Each wall is flat, endless, passes through zero and stands at right angles to its row. A trip goes straight from one point to another. List the walls that it crosses, first one first.
(in the rows, 100 means zero)

Walls:
(1): [57, 94]
(2): [108,  56]
(3): [122,   5]
(4): [118, 115]
(5): [122,  92]
Trips:
[86, 72] to [78, 29] -> 5
[145, 115] to [141,  63] -> 3, 2
[158,  85] to [ 98, 168] -> 2, 3, 5

Walls:
(1): [107,  94,  69,  69,  97, 158, 133, 106,  35, 110,  49]
(2): [ 64, 113, 136,  87,  79, 108,  89,  52, 115,  79, 103]
(3): [105, 161, 112,  86, 144, 114, 138, 110,  86,  92,  83]
(4): [142,  80,  83, 124,  71, 151,  82,  96,  62, 102, 125]
(5): [129, 147, 101,  99,  78, 136, 108, 150, 114, 113,  70]
(6): [ 67,  93,  84,  92, 106, 110,  72, 130,  58, 111, 110]
Trips:
[124, 136,  82,  81, 130,  89, 102, 146,  91, 119,  64] to [ 87, 118,  78,  84, 117,  72, 103,  55, 129, 111, 122] -> 6, 1, 5, 2
[ 99, 104, 132, 130,  87,  78, 100,  95, 122,  87,  81] to [127, 147, 121,  96, 109,  98, 104,  50, 135,  87, 100] -> 3
[ 63,  62, 137,  75,  89, 109, 111,  97,  90,  93, 129] to [ 84, 111, 158,  86, 126,  79, 115, 135,   5, 124,  97] -> 1, 3, 2
[103, 116, 105, 132,  99,  55,  98,  56,  82, 113, 110] to [100,  85, 122,  59,  91,  97,  66,  74, 112, 106,  85] -> none
[100, 123, 135,  77, 138,  89,  70,  57, 102,  75,  47] to [107, 152,  70, 109, 126,  79, 101, 102, 115, 110,  99] -> 5, 2

Walls:
(1): [121, 108, 134,  94, 122, 113,  68, 107,  89, 111, 117,  91,  80, 128, 107,
  85,  79, 130,  73, 106, 108, 100,  81, 107]
(2): [113, 133, 103, 120,  75,  94, 195,  99, 118,  94,  86, 104,  84,  81, 111,
 101,  99, 109,  93,  80, 110,  79,  99, 120]
(3): [ 80, 104, 119, 120,  99,  93,  97,  68,  96, 129, 112,  96,  88,  72,  95,
  79, 100, 121,  98,  70, 125,  87,  70, 111]
(4): [126, 114, 123,  86,  96, 110,  81, 122, 106, 136, 118,  99, 104,  59,  99,
  73, 125,  73, 113,  72, 129,  89,  93,  76]
(5): [123,  94, 104,  58, 123, 103,  83, 151,  83,  93, 102, 138, 102, 116,  89,
 115, 129,  90, 138,  92, 100,  85, 107, 118]
(6): [125,  93, 128,  81, 101,  92,  86,  81, 104,  80,  90,  86,  90, 112, 152,
 117,  68,  99,  80, 119, 123,  98, 108, 115]
Trips:
[115, 112,  98,  60, 114, 127, 139,  91, 106, 102, 115,  76, 126, 108, 136,
 102,  90,  73,  81,  90,  86, 120,  82,  84] to [ 92,  81, 109, 129,  71,  92,  90,  74,  66, 136, 100,  66,  83,  66,  79,
  61,  89,  98, 111, 125,  82,  88,  83,  94] -> 3, 6, 2
[101,  97,  94, 115, 118, 135,  97,  99, 103, 105, 103,  79,  80, 103,  66,
  99,  95, 106, 107,  61, 108,  91, 103, 135] to [130, 122,  72, 107, 105,  71, 111, 130, 101,  96, 113,  93,  78,  80, 128,
  90, 117,  87, 146, 147, 124, 113, 123,  84] -> 1, 3, 6
[ 60, 117,  85,  94,  82, 145, 129,  99,  73,  69, 104, 126, 112,  84, 134,
  78,  99, 124, 117,  95,  76,  67,  84, 125] to [ 71,  89,  82,  99, 114, 109, 108, 108,  82, 128,  70, 101, 110, 119,  75,
 124, 105,  79,  79, 141,  94,  65, 112, 127] -> 3, 2
